Each row is a point. The points of each table are mixes of a few directions, plus a little noise. Count the directions of each table, and those that both share. Where both have some left over, give the other angles between the two spaces (their principal angles), to ten degrees, smallest first.

First (7 x 3):
+0.80 -0.34 +0.15

-0.62 +0.26 -0.11

+0.32 -0.14 +0.06

-0.38 +0.17 -0.07

+0.01 -0.01 +0.00

+0.10 -0.04 +0.02

-0.23 +0.10 -0.04
Second (6 x 3):
-0.04 +0.21 -0.21

+0.04 -0.29 +0.28

+0.02 -0.10 +0.11

-0.04 +0.26 -0.26

+0.09 -0.53 +0.53

-0.08 +0.45 -0.45
Directions: first 1, second 1, shared 0; angles 60

First (7 x 6):
+0.41 +0.16 +0.23 -0.24 -0.14 +0.28

+0.08 +0.03 +0.05 -0.05 -0.03 +0.06

+0.28 +0.11 +0.16 -0.16 -0.10 +0.19

+0.17 +0.06 +0.10 -0.10 -0.06 +0.12

-0.64 -0.25 -0.36 +0.38 +0.23 -0.44

-0.70 -0.27 -0.40 +0.42 +0.25 -0.49

+0.41 +0.16 +0.23 -0.24 -0.15 +0.28
Second (9 x 6):
-0.17 +0.21 -0.11 -0.36 -0.10 +0.02

-0.15 -0.18 -0.06 +0.31 +0.14 -0.18

+0.12 +0.19 +0.07 -0.33 -0.13 +0.16

+0.45 -0.12 +0.30 +0.27 +0.03 +0.15

-0.66 -0.51 -0.36 +0.79 +0.38 -0.60

-0.29 +0.24 -0.20 -0.39 -0.11 -0.03

+0.41 -0.07 +0.27 +0.15 +0.00 +0.17

+0.42 +0.17 +0.25 -0.23 -0.14 +0.27

-0.14 +0.12 -0.09 -0.23 -0.06 -0.01
Directions: first 1, second 2, shared 1

First (9 x 9):
+0.00 -0.29 +0.00 -0.01 -0.02 +0.01 +0.17 +0.09 +0.38

+0.12 +0.48 +0.30 +0.00 +0.15 -0.10 -0.38 +0.08 -0.29

+0.21 +0.01 -0.05 +0.00 -0.12 -0.18 -0.35 +0.38 +0.20

+0.06 -0.02 -0.20 -0.53 -0.38 +0.04 -0.33 -0.13 +0.19

+0.15 -0.36 -0.26 -0.14 -0.31 -0.11 -0.17 +0.32 +0.53

-0.42 -0.35 -0.11 +0.46 +0.30 +0.27 +0.98 -0.45 -0.29

-0.05 +0.12 -0.26 +0.02 -0.12 +0.03 -0.08 -0.13 -0.39

-0.24 +0.02 +0.15 +0.34 +0.34 +0.14 +0.53 -0.29 -0.36

+0.16 +0.38 +0.44 -0.13 +0.16 -0.10 -0.38 +0.14 +0.03
Second (8 x 9):
+0.37 +0.17 -0.12 -0.18 +0.08 +0.11 +0.16 -0.03 -0.01

-0.55 -0.60 +0.26 +1.10 -0.25 +0.04 -0.48 -0.09 +0.22

+0.02 +0.09 -0.03 -0.21 +0.03 -0.04 +0.07 +0.03 -0.05

+0.09 -0.06 +0.00 +0.19 -0.01 +0.08 -0.03 -0.04 +0.06

+0.64 +0.27 -0.19 -0.26 +0.14 +0.19 +0.25 -0.05 +0.00

-0.73 -0.26 +0.21 +0.18 -0.14 -0.25 -0.25 +0.08 -0.03

+0.18 +0.44 -0.14 -0.95 +0.17 -0.15 +0.33 +0.12 -0.21

-0.02 -0.05 +0.02 +0.11 -0.02 +0.02 -0.04 -0.02 +0.03
Directions: first 4, second 2, shared 0; angles 60, 90

First (9 x 12):
+0.59 -0.04 -0.13 -0.78 -0.29 -0.43 -0.40 -0.08 -0.94 +0.08 -0.51 -0.13

+0.13 +0.00 -0.07 -0.14 -0.10 -0.13 -0.10 +0.06 -0.24 +0.03 -0.08 -0.10

-0.27 +0.05 -0.01 +0.40 +0.01 +0.08 +0.14 +0.21 +0.34 -0.01 +0.29 -0.13

-0.21 -0.01 +0.09 +0.20 +0.14 +0.20 +0.14 -0.08 +0.34 -0.05 +0.12 +0.13

-0.28 +0.05 -0.04 +0.49 -0.02 +0.06 +0.14 +0.32 +0.36 +0.00 +0.34 -0.16

-0.08 +0.04 -0.10 +0.26 -0.16 -0.13 +0.00 +0.32 +0.00 +0.03 +0.17 -0.28

+0.27 -0.01 -0.05 -0.41 -0.10 -0.16 -0.16 -0.11 -0.42 +0.03 -0.28 +0.02

-0.16 +0.04 -0.06 +0.34 -0.09 -0.04 +0.06 +0.29 +0.16 +0.03 +0.23 -0.24

-0.01 -0.12 +0.36 -0.39 +0.57 +0.59 +0.21 -0.93 +0.38 -0.14 -0.31 +0.86
Second (10 x 12):
-0.02 +0.33 +0.02 +0.29 +0.28 +0.00 -0.19 +0.33 +0.61 -0.19 -0.28 -0.31

+0.11 -0.23 -0.15 -0.27 -0.24 -0.22 +0.17 -0.23 +0.01 -0.11 +0.07 -0.09

+0.12 +0.08 -0.09 +0.29 +0.78 +0.25 -0.35 -0.13 -0.16 +0.08 +0.25 +0.35

-0.72 -0.14 +0.31 +0.10 -0.50 -0.08 +0.59 +0.13 +0.55 -0.09 +0.04 -0.15

+0.18 +0.00 -0.04 -0.05 +0.38 +0.10 -0.22 -0.21 -0.36 +0.10 +0.11 +0.30

+0.49 +0.24 -0.16 +0.20 +0.14 +0.48 -0.21 +0.08 -0.03 +0.15 -0.06 +0.09

-0.26 -0.03 -0.10 +0.26 -0.40 -0.31 +0.20 +0.37 +0.31 -0.08 +0.19 -0.47

+0.22 -0.06 -0.03 -0.07 +0.36 +0.31 -0.10 -0.37 -0.23 +0.10 +0.13 +0.45

-0.21 -0.09 +0.19 -0.21 -0.14 +0.01 +0.04 -0.08 -0.59 +0.22 +0.02 +0.28

+0.09 -0.07 +0.02 -0.60 -0.66 -0.52 +0.09 +0.10 -0.08 -0.14 -0.51 -0.46
Directions: first 2, second 6, shared 2

First (8 x 18):
+0.09 -0.18 -0.34 +0.06 +0.06 +0.01 +0.29 -0.22 +0.14 -0.08 -0.13 -0.11
 -0.27 -0.38 +0.13 +0.25 +0.06 +0.16

-0.24 +0.10 +0.09 +0.13 +0.18 +0.17 -0.18 +0.28 +0.00 -0.12 -0.10 -0.10
 +0.12 +0.08 +0.13 -0.27 -0.02 +0.05

+0.09 -0.07 -0.13 -0.06 -0.08 -0.06 +0.16 -0.14 +0.03 +0.11 +0.02 +0.06
 -0.11 -0.07 -0.01 +0.18 +0.02 +0.03

+0.26 +0.05 +0.31 -0.14 -0.19 -0.15 +0.00 -0.16 -0.04 +0.10 +0.30 +0.08
 +0.05 +0.17 -0.30 +0.09 -0.03 -0.26

+0.04 -0.10 +0.03 -0.05 -0.25 +0.00 +0.50 -0.11 +0.06 +0.74 +0.32 +0.26
 -0.15 +0.33 -0.10 +0.45 +0.03 +0.01

-0.51 +0.21 -0.40 +0.03 +0.38 +0.01 -1.00 +0.52 -0.29 -0.92 -0.86 -0.17
 +0.43 -0.25 +0.40 -0.90 -0.05 +0.25

+0.20 +0.19 +0.42 -0.30 -0.36 -0.32 -0.35 -0.02 -0.28 +0.15 +0.25 +0.28
 +0.35 +0.48 -0.38 -0.15 -0.06 -0.35

+0.07 -0.18 +0.00 +0.32 +0.25 +0.34 +0.58 -0.17 +0.39 +0.03 +0.19 -0.32
 -0.44 -0.36 +0.13 +0.35 +0.06 +0.10
Second (10 x 18):
+0.23 +0.02 +0.09 -0.11 +0.10 -0.49 +0.33 +0.03 -0.60 -0.16 +0.14 -0.14
 +0.13 -0.09 +0.37 +0.00 +0.13 -0.05

-0.38 +0.09 -0.36 +0.01 -0.21 +0.56 -0.09 -0.24 +0.49 +0.27 -0.17 -0.39
 -0.02 -0.49 -0.38 -0.48 -0.16 +0.03

-0.23 -0.10 -0.10 +0.34 +0.10 -0.41 +0.59 +0.40 +0.16 +0.00 +0.52 -0.26
 -0.33 +0.29 +0.19 +0.45 -0.40 -0.18

+0.32 -0.24 +0.29 +0.10 +0.14 -0.51 +0.30 -0.02 -0.34 -0.12 +0.29 +0.22
 -0.14 +0.17 +0.28 +0.35 +0.28 +0.01

+0.32 -0.14 +0.20 -0.23 -0.17 +0.45 -0.51 -0.65 +0.01 +0.11 -0.37 +0.41
 +0.12 -0.42 -0.33 -0.37 +0.69 +0.28

-0.30 +0.00 -0.19 +0.17 -0.12 +0.12 +0.20 +0.16 +0.42 +0.15 +0.23 -0.25
 -0.24 -0.02 -0.14 +0.09 -0.29 -0.05

+0.35 +0.17 +0.25 -0.28 -0.24 -0.28 +0.11 +0.32 -0.51 -0.14 +0.25 +0.08
 +0.09 +0.00 +0.30 +0.20 +0.15 +0.15

-0.40 -0.09 -0.25 +0.28 +0.36 +0.28 -0.25 -0.20 +0.51 +0.07 -0.37 +0.00
 +0.00 +0.20 -0.24 -0.14 -0.29 -0.21

+0.10 +0.40 -0.04 -0.41 -0.21 +0.00 -0.11 +0.26 -0.48 -0.13 -0.12 -0.22
 +0.37 -0.18 +0.20 -0.25 -0.07 +0.07

-0.04 -0.10 +0.12 +0.11 +0.25 +0.26 -0.59 -0.09 +0.35 -0.07 -0.41 +0.56
 +0.03 +0.50 -0.22 +0.17 +0.00 -0.03
Directions: first 4, second 5, shared 0; angles 30, 60, 60, 90
